Every row gives one point. The points of each table are mixes of a few directions, plus a little noise. Count the directions of each table, and those that both share. Where both have some left over, give the other angles between the two spaces (their principal angles), to ten degrees, smallest first.
(in the rows, 128 means zero)

First (7 x 2)
[[ 85  63]
 [170 192]
 [166 185]
 [ 95  79]
 [134 137]
 [104  92]
 [141 147]]
Second (4 x 2)
[[130 156]
 [127 113]
 [133 199]
 [122  45]]
Directions: first 1, second 1, shared 0; angles 30

First (6 x 6)
[[ 67 131  97 166 151 152]
 [217 123 177  51 108  75]
 [130 123 128 145 111 154]
 [109  89 156  84 127 189]
 [137 161 115 113 164  35]
 [107 140  94 212 107 164]]
Second (9 x 6)
[[152  97  92 198 209 105]
 [106 154 111 144 125 111]
 [100 161 120 125 104 116]
 [157  96 189  45  79 181]
 [ 69 199 112 121  76 105]
 [135 122 170  64  78 162]
 [166  79  93 203 224 109]
 [104 156 105 153 130 105]
 [163  87 159  96 127 159]]
Directions: first 3, second 2, shared 1; angles 90

First (8 x 11)
[[133 119 102   9 249  86 193 188  82  52  75]
 [129 127 125 115 141 123 135 135 123 120 122]
 [126 130 135 160  96 139 111 112 140 148 142]
 [127 130 133 149 107 135 116 117 136 141 137]
 [126 131 136 166  90 141 107 109 143 152 145]
 [126 130 135 161  94 140 110 111 141 149 143]
 [128 128 127 125 131 127 130 130 127 126 127]
 [127 129 130 139 117 132 122 122 132 135 133]]
Second (9 x 11)
[[137  83 152 110 104 157 135  83 171 137 131]
 [100  90  91 140 151 120 125 124 119 137 128]
 [139 215 123 153 164 122 107 156 142 102 113]
 [ 94  89 141 120 108 131 180  89 104 112 160]
 [138 197 127 127 141 117 113 183 136 140 115]
 [168 196 135 124 145 119  89 195 128 139 115]
 [115 107 130 121  76 130 146  98 139 143 107]
 [133  69 111 147 132 114 119  98  71 105 135]
 [128 105 142 109 129 142 138 125 142 139 148]]
Directions: first 1, second 6, shared 0; angles 60

First (11 x 18)
[[ 51 122 141 100  69 107 128  72 142 113 136 144 126 145 139 153  87 118]
 [103  29 126 119 175 112 136  79 147 147 123  94 185 122 105 121  56 219]
 [137 108 120 107 161 138 104 125 133 140 111 158 179 119 111 106 118 155]
 [ 60  84 141 139  49  95 167  86 143 102 130  71  74 160 175 169 115 135]
 [207  92  89 115 168 184 110 161 131 133  87 137 114 129 158  38 188  81]
 [152 197 142 142 154 123 113 171 112 142 145 158 161 104  87 157 137 144]
 [146 181 100 146 160 123 109 136  77  78  92 174 131 151 138  98 193 122]
 [ 94 164 145 128 133 106 128 100 116 128 162 141 142 121  94 157  80 136]
 [156 180 134 128  84 149 124 178 134 132 131 140  89 124 148 137 179  65]
 [119 119 134 120 127 138 144  90 135 138 169 105  88 125 119 112  74  78]
 [185 131 138 163 129 133 144 208 139 155 123  85 122 109 132 159 177 158]]
Second (10 x 18)
[[147  95 146 181 147 113 183 134 131 149 174  24  79 116 116 157  91 153]
 [106 143 107  73 107 143  73 119 129 104  72 227 180 145 147  95 168 112]
 [120 133 118 147 126 118 143 109 107  98 126 113  92 148 145 119 141 114]
 [127 143 128 128 127 128 126 127 123 124 130 137 126 129 126 127 130 118]
 [131 111 130 145 133 122 146 125 128 129 137  93 110 129 132 132 121 138]
 [129 126 130 147 133 122 146 122 121 122 140 101 104 132 131 131 125 128]
 [112 159 115  61 108 150  61 132 137 122  77 249 202 131 130 101 160 110]
 [137  71 132 174 140 112 178 120 131 131 148  29  81 131 139 141 108 160]
 [118 127 120  46 110 158  55 144 161 147  72 245 231 118 126 106 150 135]
 [154 171 155 177 151 118 169 145 115 152 203  64  77 104  88 165  87 113]]
Directions: first 6, second 3, shared 3

First (10 x 32)
[[150 113 113 138 154 117 147 152 140 118 135 120 130 114 106 125 117 123
  131  90 139 147 141 132 124 138 103 103 118 177 133 118]
 [142 147 130 133  68 136 112 107 150 122 132 156 151 139 123 114  95 154
  127 121 102 129 140 139 123 136 133 129 114 126 113 123]
 [104 148 130 137 103 113 111  94 106 140 123 126 121 146 143 140 144 133
  132 171 115 113  95 106 123 115 155 151 129  59 128 148]
 [105 140 165  76  83 154 111 120 124 144 129 167 154 110 160 128 147 142
  101 172 121 119 162 152 156 117 126 161 186 131 102  97]
 [133 106 118 123 188  82 158 171 115 142 138 102 118  82 107 124 151 104
  116 104 165 169 130 115 135 119  80 116 161 179 150 100]
 [118 140 146 125 127 151 111 118 119 138 116 112 111 155 146 107 124 126
  129 135 127 111 109 132 120 129 155 140 117 101 138 145]
 [123 115 117 116 149 132 131 139 138 141 123 138 120 103 110 116 117  98
  123 121 146 142 129 107 134 101 117 146 151 103 146 117]
 [125 143 129 136 128  91 121 127 117 157 127 106 113 124 116  91 120 120
  120 119 138 157  94 107 115 116 120 140 136 108 156 122]
 [160 119 112 160 150 126 142 143 143 105 131 105 121 147 108 120 103 134
  144  77 127 132 127 139 109 156 123  87  76 175 135 142]
 [120 110 120 136 131 178 135 109 126  73 127 149 139 160 160 216 162 145
  156 168 101  59 154 150 140 151 166 105  93 123  79 168]]
Second (9 x 32)
[[130  91 111 139 214 159 148 156 127 110 115  98  93 138 123 143 134  88
  148 105 154 107 120 120 124 129 140 111 100 127 148 158]
 [131  89 109 139 220 161 150 157 127 109 114  96  91 138 123 144 134  85
  150 104 156 106 120 120 123 129 141 109  99 127 150 159]
 [127 145 136 123  89 114 119 115 129 136 134 142 144 124 130 121 125 146
  119 138 116 138 132 132 130 128 122 136 141 128 119 114]
 [128 129 128 128 126 127 128 127 128 128 128 129 129 128 128 128 128 129
  128 129 127 128 128 128 128 128 128 128 129 128 128 127]
 [131  78 104 143 245 170 156 166 126 104 111  87  80 141 121 149 136  74
  156  97 164  99 117 118 122 129 144 104  90 126 155 168]
 [125 179 152 113   7  85  99  89 130 153 146 170 177 114 135 107 119 184
   99 160  91 157 139 139 134 127 111 152 167 130 100  87]
 [126 151 139 121  73 108 115 111 129 139 136 147 150 122 131 118 124 153
  115 143 111 141 133 133 131 127 120 139 146 129 115 109]
 [126 151 139 121  74 109 115 111 129 139 136 147 150 122 131 119 124 153
  115 142 112 141 133 133 131 127 121 139 145 129 115 110]
 [127 139 133 125 103 119 122 120 128 133 132 137 138 125 129 124 126 140
  122 135 120 134 130 130 129 128 124 133 136 128 122 119]]
Directions: first 6, second 1, shared 1

First (8 x 32)
[[130 153 120  82 180  75  87 160 196 150  51 152  44 245  35 111 103  84
  145 137 124 113 171 125  79  85  89 134 167 249  32 119]
 [111 136 201 190  94 181 153 144 121 196 183 136 170  82 191 184 159 181
   77 146 119 152 115 160 177 202 192 138 183  48 155 102]
 [127 131 126 102 135 149 110 128  74  60 164 107 198  82 168 111  86 125
  165 124  99 117 121  34 143 127  94 104  50 143 143 161]
 [133 112 134 179  91 164 156 112 112 152 159 119 139  74 155 141 155 159
  110 121 139 155 103 173 149 140 168 133 143  47 171 120]
 [144 121 111 146 115 162 114 124 113 119 137 117 116  92 111 110 111 134
  156 115 118 162 111 116 128  87 116 124 111 115 124 138]
 [138 119 118 126 167  64 177 132 150 125  88  99 132 228  83  98 125  85
  144 123 170  43 163 193  80 132 181 109 137 152 147 151]
 [123 125  93  90 118 121  97 107 124  96 120 149 103  95 138 128 135 127
  121 125 120 158 114  92 136 108  69 143 101 143 118 118]
 [118 126 120 109 124 108 128 116 135 125 121 144 119 127 144 140 149 129
  103 132 135 126 127 133 134 143 116 140 131 127 133 114]]
Second (10 x 32)
[[167 119 138 212 122 193 144 149 120 163 142  81 120 124  63  93  89 134
  190 108 126 153 118 168 108  69 185 103 145  91 123 156]
 [139 103 120 164 120 115 193 107 106 119 142  90 171 129 143 114 146 125
  130 116 167  81 123 194 119 149 196 112 116  62 203 149]
 [151  94 105 163 123 132 197 101  62  68 165  59 220  97 155  87 114 118
  171 102 159  65 115 151 118 131 190  88  56  57 230 183]
 [122 128 113  86 135 118 115 117  96  70 141 125 167 103 162 120 113 119
  139 127 116 113 125  64 136 134  88 119  70 148 141 143]
 [113 145 119  64 139 124  73 131 115  79 129 152 135 105 151 132 105 122
  134 136  92 144 129  27 142 122  46 131  83 190  91 126]
 [113 149 149 119 127 124  95 147 183 190  98 176  55 159 103 161 149 138
   89 146 117 169 138 145 132 131 106 161 199 163  62  84]
 [104 140 125  76 133  96 105 122 140 115 116 162 119 132 158 152 147 126
   92 142 121 127 135  95 141 156  83 146 126 161 112 106]
 [139 146 144 148 130 174  79 160 149 166 120 138  77 130  73 123  93 135
  157 129  94 187 127 102 124  77 104 132 159 164  55 122]
 [138 114 122 149 125 131 158 118 108 115 140 102 157 122 134 114 126 125
  142 118 144 105 123 150 122 130 160 114 111  96 166 147]
 [ 94 143 146  99 125  73 121 127 199 195  87 195  57 179 138 186 197 138
   36 157 145 137 145 186 138 183 121 177 219 145  95  62]]
Directions: first 5, second 3, shared 3
